Each row is a point. Each copy is the shape, with its points in the same order, stretched, turned, moved and blurred by noise. Some copies are also mirrored. Which?

Shape, 9 rows:
[[  1  32 -25]
 [  1  11 -22]
 [-18 -34  34]
 [ 23  42 -39]
 [ -8  -1  48]
 [-14  25 -36]
 [-13 -13  51]
 [ -3  37 -31]
 [ 10 -34  40]]
Copy 1:
[[-24  24  -8]
 [-13  22   4]
 [  7 -45  43]
 [-13  45 -29]
 [  8 -53   5]
 [-35  30   9]
 [  7 -60  16]
 [-28  26  -8]
 [ 30 -39  15]]
Copy 1 is: mirrored
Copy 2:
[[-17 -41 -44]
 [-32 -22 -31]
 [-31 -10  27]
 [-17 -20 -52]
 [ -5 -25  15]
 [-30 -53 -47]
 [-12 -23  25]
 [-21 -48 -48]
 [-25  26  32]]
Copy 2 is: mirrored
Copy 3:
[[ 15  26   8]
 [  4  22  -4]
 [-42  -8  22]
 [ 25  19  -7]
 [-22 -25  43]
 [ 14  45   7]
 [-31 -24  42]
 [ 17  33   8]
 [-37 -37   6]]
Copy 3 is: only turned
Copy 4, 9 rows:
[[ 23  37  26]
 [ 20  24  14]
 [-45   1 -32]
 [ 51  48  24]
 [-49  30 -33]
 [ 21  26  39]
 [-54  21 -37]
 [ 26  36  35]
 [-29  14 -56]]
Copy 4 is: mirrored

Shape:
[[-24 -33  33 -13  31  -2]
 [  7  10  25   4  -3  22]
 [  2  32  -3   8  -8  12]
 [  2  -7  -9   1 -11   5]
 [-13  -3 -11   0  -3 -17]
 [  9  -4 -22   2  -5  -1]
 [ 19  16  10  24 -14 -17]
 [-12  -4  10 -14  -1  34]
 [-23  -5 -16  19   2  22]
 [-17 -15 -21   7 -13  22]
 [ 31   9   2  -5  25 -43]
 [-14  17  16 -21  12   3]]
Copy 1 (12 x 6):
[[-26  20   4  -3 -60 -11]
 [ 12 -21   9  15 -16  -3]
 [ 18 -25  28  -5  19 -12]
 [ -2  -5  -3  -5   7   4]
 [-13  -1   4 -20   6 -15]
 [ -7   7   5  -5  21   4]
 [-18 -28   1  17  15 -19]
 [ 24  -7   9  -9 -21   8]
 [  1 -11  24 -35   6  14]
 [  7 -10   1 -31   7  22]
 [-42  28  19  31  11 -37]
 [ 13   0  26  -5 -19 -27]]
Copy 1 is: mirrored
Copy 2 (12 x 6):
[[  1   2 -52  14   2 -11]
 [ -7   3 -14  -3 -14  17]
 [ -3  12  10   1   2  12]
 [ -4 -13  11   7  -8 -12]
 [-15  -1   4  15  -4 -25]
 [ -3 -17  24   2   8 -13]
 [-52   0   5 -12  -7   0]
 [ 26   3 -10  17  -5   4]
 [ 14  -6   5  31  15  -1]
 [ 25 -11  12  37  -2 -13]
 [-51  -5   9 -53  18  -5]
 [  8  23 -20  -3   0  -3]]
Copy 2 is: only turned

Shape (13 x 8):
[[ -1  20  -2 -24  33 -11 -16 -22]
 [  3 -16   3   1   1  13   7   1]
 [-20  11 -11  13  -9   5   3  28]
 [-27 -11   8 -19 -18 -14  -5  10]
 [  5  -2   1   6   7  -3   0  11]
 [-24  18  -9 -15  10 -34  -4  -1]
 [-26  11  12 -12   8   3  -5   1]
 [ 17  -7  28  14   0  -2  -7 -16]
 [ -2  -1  10   0  -5  -4  12 -15]
 [ -5 -12  10  19  -6 -19   6   6]
 [  3  -2 -34   3   3  26 -25 -11]
 [-10  10  28 -16  -2 -16  -3 -16]
 [ 47  29   3   3  18   6  10   7]]
Copy 1 (13 x 8):
[[ -8 -20  21 -36  -5  17  34  23]
 [  3  15  -5   0  -6 -14  -2 -10]
 [ 14  12  17   7  16 -36   2  13]
 [  5 -35  -7   8   2  -8  -9   6]
 [  2   4  17 -15  -3 -23   0  -1]
 [  5 -38  30 -18  19   1  18  16]
 [  3 -14   7   9  -9 -12  18  19]
 [-30   9  20  -4 -17  -4  -9 -21]
 [ -1  -2  23   6  -1   3   2  -9]
 [ -6  -7  22  -1   9 -22  -6 -27]
 [-18  39 -14 -24  11   2  17  25]
 [ -9 -29  24   4 -17  12   3   2]
 [ 10  30  55 -36 -33 -16  -5  11]]
Copy 1 is: mirrored
Copy 2:
[[ 45  -7  45  -4 -11  -1   8 -27]
 [-20   5  -2 -15  -4  -1  -8  10]
 [-13  25  -1  28  43 -12  -4  11]
 [-14 -18  21  11  26 -35 -21  10]
 [ -9   7  -5  17   2   8  -4   7]
 [ 34  -8  24  25  28 -28  -1  -1]
 [ 11  15  35   2   8 -23   8   4]
 [-15 -20  12   1 -19  34  17  13]
 [  4  -4  14  -2  10  -1   5  24]
 [-21 -13 -12  19  11  -2   4  25]
 [-13  -4  11 -11  25   4   4 -45]
 [ 17 -19  40   6  -3  -3   2  15]
 [ 27  26  -9  24 -19  60  -8  10]]
Copy 2 is: mirrored
Copy 3, 13 rows:
[[-12 -29 -10  15   7  -3 -10  11]
 [  9  17  -2  -7 -20   4   2   3]
 [-23  23   0 -32  14 -11   5  11]
 [-26   0  -7 -27 -25  16   9   4]
 [ -2  -1   0  -9   1  -8  -1  -8]
 [-41 -17  -7  -2   5 -15   7   4]
 [-21   2  -7 -11  -7  12 -18  15]
 [ 11 -13  21   2 -15  13   3  -5]
 [-10   9   5   6 -15   8  13   3]
 [-11   4  17 -11 -12 -11  14  -7]
 [ 14   5  -8  -6   6 -10   6  48]
 [-23 -15   1   4 -12  23   0  -3]
 [ 11 -10  -2   0  41  -6  -1 -29]]
Copy 3 is: mirrored

Shape, 15 rows:
[[  7  -6  16   4 -60 -14 -22  -7 -12]
 [-16  25  -4  18   9  18 -15   6  -4]
 [-27  -1   0  -8  25  -9 -15  21  28]
 [ -6   8  21  -5   5  13   6  20   6]
 [ -9 -11 -14  -4   3  16  -6   8  14]
 [ -3   4   6 -12 -53 -15 -10  -5 -10]
 [  0  12  19 -18 -43 -10  -3 -21  -7]
 [-19  -8 -10  -9   7   3   8  15  -7]
 [  7   0  20   2 -44  -2 -12 -54 -16]
 [ -2  14 -12   8  20 -14  11  17  16]
 [  4 -18   9  17  15   2   0  11   5]
 [-11  -2 -11   4  10  12  15  24  22]
 [-14   7  -5   2  25  -4  -5  12 -18]
 [ -3 -14  12  -2  16  12  -3  15   9]
 [-36  -3   8  18   5   0  11   8   4]]
Copy 1 (15 x 9):
[[ 32 -46   0  49  38 -30 -20  13 -14]
 [-20   7   4 -17  12   0 -32  15  29]
 [-55 -18  40  -6   1  -9  -7 -14  28]
 [-11 -10  19 -22   7  -8  13  10  20]
 [-21  -5  10   3  -4 -18  -4 -21  19]
 [ 12 -52  -7  30  26 -31 -10  12 -13]
 [ 11 -38  -7  25   5 -30  -1  33  -8]
 [-20 -22   8 -26  -2   2  -2 -13   5]
 [ 36 -13 -12  46 -10 -23 -25  45  -9]
 [-36  10  18 -23   7  -4   4   4   2]
 [ -1   7  30  -2   6   6  -3  -3   6]
 [-29   5  17 -30   1 -20   9 -17  13]
 [-23 -11  13 -24   5  27 -17   7  13]
 [-13  -3  27  -4  -1   0   6  -6  21]
 [-19 -10  26 -41  -1  -8 -20   2   8]]
Copy 1 is: mirrored
Copy 2, 15 rows:
[[-13  33 -18 -13  25  -5 -15  14  27]
 [  3 -14 -36   4 -23  20 -29   8  -3]
 [  9 -19 -37 -10   2   9  16 -16  17]
 [  0 -11  -8  -8 -12  29  -4  -8  12]
 [  3 -13 -15  -6  10   4 -13 -13  -3]
 [  0  31 -19  -6  34   3  -6  14  16]
 [-14  32 -21  -3  39  12   7  15  11]
 [ 12 -12  -9  14   2   8 -13 -13   5]
 [-43  40 -23   7  36  -7  -6  10   6]
 [  8 -10 -17  -9 -16  -5   9  11   4]
 [-15 -13  -4  -4 -18  -7  -9 -12  18]
 [ 13 -11  -6 -12 -15  11  -7 -10  -4]
 [  3 -23 -25  19 -12   6 -16  -2  11]
 [ -9 -22  -7  -5  -5  11  -6 -18  15]
 [  6   8 -18  12 -26  11  -8 -18  12]]
Copy 2 is: mirrored

Shape, 15 rows:
[[ 24  29 -15   0  -7 -31 -12 -18  -8  17 -39 -37]
 [  7   2  36  13   3   2 -25  -7   7  10 -33   5]
 [ -5  -4   5 -25  -9  10  19 -10 -28 -14  26  -3]
 [ 14  -5  27  22 -25   2 -23  -5  -2 -20  -1 -13]
 [  2   3   6  35  10   3 -22 -33  12  -7 -22 -10]
 [ 13 -13  22  17  -7 -12 -18 -23  26   1  -3 -17]
 [ 16  12 -21 -11  32   6   2  -5 -31  21   7 -54]
 [  6   5   5  -5  12  18  21  24 -16  13   6 -53]
 [ 29 -27  -1  -7 -16  37  24  -6 -15  -2  19 -12]
 [ -2  21 -23 -23   1  29   6  22 -13  17  33 -17]
 [ 21  11  11  15 -18  -2  32 -20  -5 -12  15   4]
 [ 31  17 -14   6  20 -22 -13   2 -10  -4 -13 -12]
 [ -1 -22   1  -1  -8   9  16   6   5 -16  -4 -14]
 [  1  13  -7 -15 -20  35  21   9 -25 -20  16  -9]
 [ -7  -9  -8   8 -19  12  15  15 -31  10  17  -6]]
Copy 1 (15 x 12):
[[-20  25 -16 -39   8 -39 -35  23   1 -29 -26 -37]
 [ 32   6  21 -34  -4 -28 -17  14  14  35 -17 -18]
 [  4 -31 -37  22 -26  13  14 -37   2   0  32  13]
 [ 24  -9   6 -15   8 -37 -39 -18  10  15  -3   9]
 [  1 -14  46 -26  -5 -31 -26   5  31  38  -8 -18]
 [  1  16  25   1  -6 -21 -41   6   7  31 -14 -12]
 [ -9 -15 -22 -15  10  13 -16  23   3 -27  53 -22]
 [ 20  -5 -26   3  28  11 -10  38 -23 -23  60  -2]
 [  6  -4 -25  37  -4  -8  -7 -29  17  11  38  -6]
 [ -1 -31 -44  18  24  35   5  -3   8 -21  36   2]
 [-13 -25 -34  14  -8 -34 -16 -10   6  26  14   0]
 [-16   4 -23 -37  13 -27 -32  31  19   0   5  -6]
 [  5   6   3  22   3  -6   7 -10  -1   8  20   9]
 [ 10 -43 -33  15   8  -5  13 -34  11 -15  34   9]
 [ 13  -8 -39  -2  11  14   0 -30 -17   3  40   4]]
Copy 1 is: mirrored
Copy 2, 15 rows:
[[ -9   1 -20  15  -3 -22  -6  16 -52  15  31  31]
 [-30 -11  -5 -17 -19 -11 -10  18 -23   9  -9  14]
 [  7  12   2 -12  11   9   7 -22  11   0  -5  -5]
 [-28  10 -23 -13  -1 -15  -7  -2 -32 -13  -5   0]
 [-20  10  -9  -4  -2 -24 -19  31 -34  21 -10   2]
 [-32   8 -34   2  -8 -15 -24  16 -24  13  -9  11]
 [ -7  12  -5  29  -2  -7  32  31   5   9   6  11]
 [-25  24 -11  23 -36 -10  27  20  20 -10   3  10]
 [ -9  10 -39  -4 -11  -8  13   1  18   1  10 -22]
 [-17   7  24  12   2 -14  20  -5  35   1   1  -5]
 [ 15   8 -29 -14   7 -15 -17 -10  -8 -15   1   1]
 [ -5 -11  -3  12  10  -2  -6  22 -26 -11  10  10]
 [-23  23 -15   3 -24  -1  -8   7   2   6   7  -9]
 [ -1  16   9  -6  -4 -11  16 -18  11  -9   4 -17]
 [-13  25  -8 -19   5  -9   8   1   4  -3  20   5]]
Copy 2 is: mirrored

Shape:
[[  3   0 -18   8  12  -6 -13  -3   4   6  -2 -17]
 [ -7 -10 -17   0  -3  -1   4 -11  -8   7  27 -16]
 [-10  26   2   6   4  -9  -7  -9   1 -13   1   2]
 [ 16   9   5   4  10 -10 -11  -4  -4 -10 -12 -10]
 [  9 -10 -23   3  13  31  24  16  -8 -11 -10 -19]
 [  7  -8 -22   9 -32  -9   6  -9  23  -4  50   8]
 [ -9   2  -8   5  -6  -6 -11  -8  -1  -7  -4 -14]
 [  6  11 -22   6   9  19 -12  -6  -3   6   7  13]
 [  8   0 -10 -12   3 -11   0  14   2   7   3 -15]
 [ -3  -4  -1   8   8 -11  21  -8  -5  -2  10  18]
 [  6 -12  18  -2  13  -4  -7   9   2   2  -4   0]
 [ -5  13  30  -5   5  -8  -2 -10   1   5 -11 -12]
 [ 16   5 -23 -43   5   5  -7 -12  -5   1  32 -11]
 [ -5  39  -1   3  10  20  29  37   5 -17  25   0]
 [  5   3 -18   5   3  -8  -9  -4  -8  -9   1  20]
 [  4 -10 -18 -22   6  -2  -2  11   9 -20   3  10]
 [  5  -8 -16   4  13  -2   3  -6  18  -2  -9  -4]
 [  9  15 -22   8 -43   1   4  18  38   0 -11  15]]
Copy 1, 18 rows:
[[ -9  -1  15  -4   1   3   5 -17  -6  12 -22  23]
 [  9  -1  -7   5  19  -1  -6 -20  -8  20 -23   1]
 [  1  -5  17 -16 -23   0   9   7 -15   1   3   4]
 [-10   7  16 -12 -11   1  -1   9 -13   7   0  24]
 [ 14  -4  -3  -5  17  12 -24 -10  21  -2   2  29]
 [ 15  19 -35  18 -10   9  13 -11 -12   0 -12 -24]
 [ -7  -2  17 -11  -1  11  -1  -3  -2  11 -16   4]
 [  0  -1  11  13  -5  -5  -3 -11 -30 -20  -8   3]
 [ -8   0   0   9  -4  -3  -3 -12  13  28  -6  26]
 [  9   9  -9  -6   5  -7  16   0 -16  -6  20  -3]
 [-16   0  -2   1   3  -8   9  14   2  -5   0  10]
 [-27 -12   9 -22  -8 -15  -4   8  -6  15   1   3]
 [ 21  14  -2  12   4 -31 -25 -22   2  30 -31  11]
 [ 26 -37 -30   9 -37  -1  -9  12  11   1  23  10]
 [  7  13  12   1  -9   5   7  -2 -19 -13   6   3]
 [ 16  17  -5   3  -8  -4   2   3  23  -7   3  11]
 [ -3   8   3 -15   5   3   8 -14   1  -7 -11  17]
 [-23   1 -11  14 -43  18   6 -21  18 -22  12 -17]]
Copy 1 is: only turned
Copy 2:
[[ -4   5 -21   0  -2 -17  18  13  -2 -13  -3   5]
 [ -8   5 -14   4  17  -5  -8  21 -11  -5  -3  -1]
 [ 11   8  11   6   5   0  23  -5 -10  -9  13 -13]
 [  3  -7  -9 -13  -6  -8  25   5   3 -10   9  -2]
 [ 14  -9 -26   6  -1 -24 -19  -2   7  -5   5  11]
 [  4  13 -22   5  28  25   6  18  -5  -1 -18  17]
 [ -1   6  -1  -4   8 -11  12   1  -7 -23   8   1]
 [  6   1 -10   3 -22  -1   0  13 -16 -15 -14   7]
 [ -7  -7 -12  16   8  -9  10   6  12 -10  -5   1]
 [ -9   2  -5 -18   1   1   0   2  -1  20  -4  -9]
 [  1 -15  -7 -16   2 -18   7   6   6  -3 -18  -8]
 [  4   0  14   2   9 -13  13   7  11  -9   6 -31]
 [  3 -14   3  36  13  -2   0  33 -12  -5  -1   6]
 [ 36   0 -13  60  19   6  -2 -18   0   4   4 -22]
 [ -7  -5  -6 -19 -14   4  15  -1 -12  -7  -5  12]
 [  5 -16   6   2   9 -13   6  -1  -3  -1 -10  22]
 [  6   6 -10 -11  -1 -18  10   7   7   3  -8  11]
 [ 10  24  -4  17   1  20  15 -15  26 -33 -13  23]]
Copy 2 is: mirrored

Shape:
[[ 30 -28   6  -7  12 -10  -9  16 -10   7 -19  -5]
 [ -5  -1  -3   9  11  16  -7  -4  26 -22  14  -6]
 [ -6 -15  12  -9 -10  16  12   9  11 -14   2  16]
 [ -3 -14  -4 -14  -5  45  -9  -1  24  -8  16  -3]
 [-10 -22  12 -33 -35  20  -6  17  -9 -10   9  15]
 [-17  -3   8 -11  -4   4  16  -3 -10   0  11  -3]
 [  4 -17  -6  -5 -24   1  14 -10 -12  -5  -2   6]
 [-26 -25  -9  -6   7   9 -13 -14  21 -15  15   6]
 [ 10 -21   7   4   5 -19  10  14 -11  40  -2  -1]
 [  1   1 -13  10   4  10 -15  -2   4  -3  19 -10]
 [  6 -31 -25  15 -17 -16  17  29 -11   3   1 -23]
 [ 19 -30 -18   5  -2  -4  11   6 -22  -1  14 -31]
 [ 10 -16  18   4 -10 -16 -19   8  -9  23 -24  -5]
 [-10 -10  22 -23 -16   8  -3   0  19 -16  19  -8]
 [ -8 -15 -25 -25 -14 -14  22   5  -4  -4  13  -2]
 [ 35  -5   0   8  13 -13 -24  32 -16  18 -18  -5]
 [  1 -19  27  13  18 -18 -13  14 -23  17  -2  13]
 [-15  -7   0  -4  15  17  -9   5   1  -4 -10 -16]]
Copy 1 (18 x 12):
[[ -1  15   0  30  25 -15  -2  -4 -17  20  -2 -22]
 [ 23  -1  -1   7 -22  24  -1  -3  -9   3  -2  14]
 [ 20   6 -20  -9  -2  18 -16   1  -4  -5  -8 -14]
 [ 35   3   2   3  -2  42 -17 -16 -29  -6 -24  -6]
 [  3  25  -8  -5  -3  23 -27 -15 -12 -30 -17 -32]
 [ 11   8  -1 -19  -7   2  -4 -10   5 -22 -11  11]
 [  5   9  -8  -9  18  15  13   8 -14 -22   1  -9]
 [ 31   9  17  -5 -15  34 -16  -4   4 -13  20  12]
 [  1  -2  26  -5  16 -34  -1   9  -7   4  -7 -15]
 [  6  -4  13  12 -15  10   0  -5 -19  -9   0  19]
 [ 10  15   5  34  21 -14  26  35  -9 -18 -14  -6]
 [ 11  32  17  24  16 -13  26   7 -30 -19  -4  14]
 [-26  -1  17  17  14 -10 -10   0   0  14 -19 -17]
 [ 19  23  11 -10 -31  24 -12 -22  -1 -10 -17 -11]
 [ 27  14   4  -1   5   4  17   0   2 -27  15 -14]
 [-21  -8   1  47  19 -33   1  -5 -23  17  -8 -11]
 [-23   4  12   2   3 -32 -26   2  -3  -1   4   2]
 [ 13  -1  -6  18   8  15 -15 -18   5  -2 -16  19]]
Copy 1 is: mirrored
Copy 2:
[[ 11  31 -11 -13  -7  40  21   8  -3   8   7  32]
 [  0 -19  15  16  26 -10  16 -15 -14 -13  16  -4]
 [ -1 -13  25  -1 -18 -18  13   1  -1 -22   5   8]
 [ -6  -4  38  25   9 -12  30   8  -7  -1  24 -15]
 [ -4   8  37   4 -25 -38  10  26  13 -12  13  17]
 [ -6 -12  -4   6  -8 -28  21  10  -7 -17  -9   3]
 [ -8  17   7 -23 -10 -16   0   7  -3 -10   1  -1]
 [  6   9  25  27   9 -17   6  -7 -18 -24  12  -3]
 [-15  16 -11   2 -21  31  11   6  -3  -2 -17  21]
 [ -5 -11  11  15  27   0   6   0 -11   5  15  -2]
 [-10  31   6 -10 -12  18   1  -5 -39  38  -5  11]
 [ -9  40  -1 -19  13  18  23  10 -34  27   0   9]
 [-12   8 -24   1 -18  18   0  -4  14   3  15  25]
 [-10  -4  14  13   6 -38  23  -9  10 -23  11  16]
 [ 12  29  16   2  -3 -22   6   6 -17   4 -20   2]
 [  7   5 -15  -1   1  48   2  12   6  26  12  31]
 [ -6  -6 -18   0 -18  20   4  20   1 -29  -1  40]
 [  9 -15 -12  26  -3   0  30   6 -19  12  14  -1]]
Copy 2 is: only turned
Copy 3, 18 rows:
[[-14 -14  19 -20  -6  21 -26 -15  18  13 -36   7]
 [ -5  -2  -2  -7   6   2 -15  30  13  -9  -6 -31]
 [ 10  -3  18 -17  -9  -1 -13   2  29   9  25  -1]
 [ 15 -30  -5  -9  13   8  -7  38  26   4   8 -13]
 [ 22 -25  22  -2   0  -1  11  -7  32  26  36   6]
 [ -1  -8  -2  -2  -5 -21   9   5   8   4  24  14]
 [ 18   9  18 -19  -5   0   6  -9  -9  18  13  11]
 [ -1 -31  18  -3  -5  18   1  30  -9   6  16 -25]
 [-18  -4 -13  -7 -38  21  -9 -12   4   5 -11  34]
 [ -4  -2 -12   7   4   5   5  26   2 -11 -19 -22]
 [ 11   4  -9 -13 -46  -5  -4 -15   1  27 -17  -3]
 [  1  -5 -10 -15 -14 -11   8   5   4  24 -30   3]
 [-15   2  13  10  -8  25 -26 -15   1   8 -15  21]
 [ -5 -12  -4  -3  11  -7 -10   9  28  15  36  -7]
 [ 20 -15  -5 -23 -24 -13  14 -18  -9  19  26  -2]
 [-19   1   3   1  -7  23 -24 -18  21 -11 -60  -1]
 [-38  -1  20  10 -21  20  -7  -2  11  -5 -20  19]
 [ -5 -31   9   5   5 -11 -17  19  12  -6 -11  -4]]
Copy 3 is: only turned
Copy 4 (18 x 12):
[[  9   0   8  16 -28  20   6  19  12  14   7  -6]
 [ -9  -3 -16 -23  -5  -6 -26   4   1  14  15 -18]
 [ -8   4  10 -12   2 -12  -3  20  26   0  -3  -4]
 [  0   5 -17 -22  -8 -21 -31  12  21  -5  18  -9]
 [ -8   9   1  11  16 -25   0  28  52 -14   3   8]
 [ -1  -2  13   5  14  -2   0   0   6 -12   6   0]
 [  5  -1  16  15   8 -13   1   6  12  -9  -8  -7]
 [ -6 -13   0  -7  12  -4 -17  -7  23  17   3  -7]
 [ 14  -5  32  17 -13  32  22 -18   9 -10   1 -12]
 [ -8   1 -13   1  -7   4 -20  -3   2  -2  16 -24]
 [ 16  13  16  19   4  20  12   8  14  -9   7 -34]
 [ 14  10  17  24  -9  14 -10   9   5  -3  23 -30]
 [ 11  -1   6  19  -3  10  28  -6  11   8  -6  -2]
 [ -4 -10   1  -9   7 -25  -2   9  26   3  19  -6]
 [  4 -16  20  14  11   7  -4  14  20 -22   1 -14]
 [ -2   6  -9  23 -31  34  10  16   6   8   9 -13]
 [-13   2  23  15 -14  27  23  -9  16  24   0   1]
 [  4   2 -18  -4  11   2  -6  10   3   8  15   1]]
Copy 4 is: mirrored
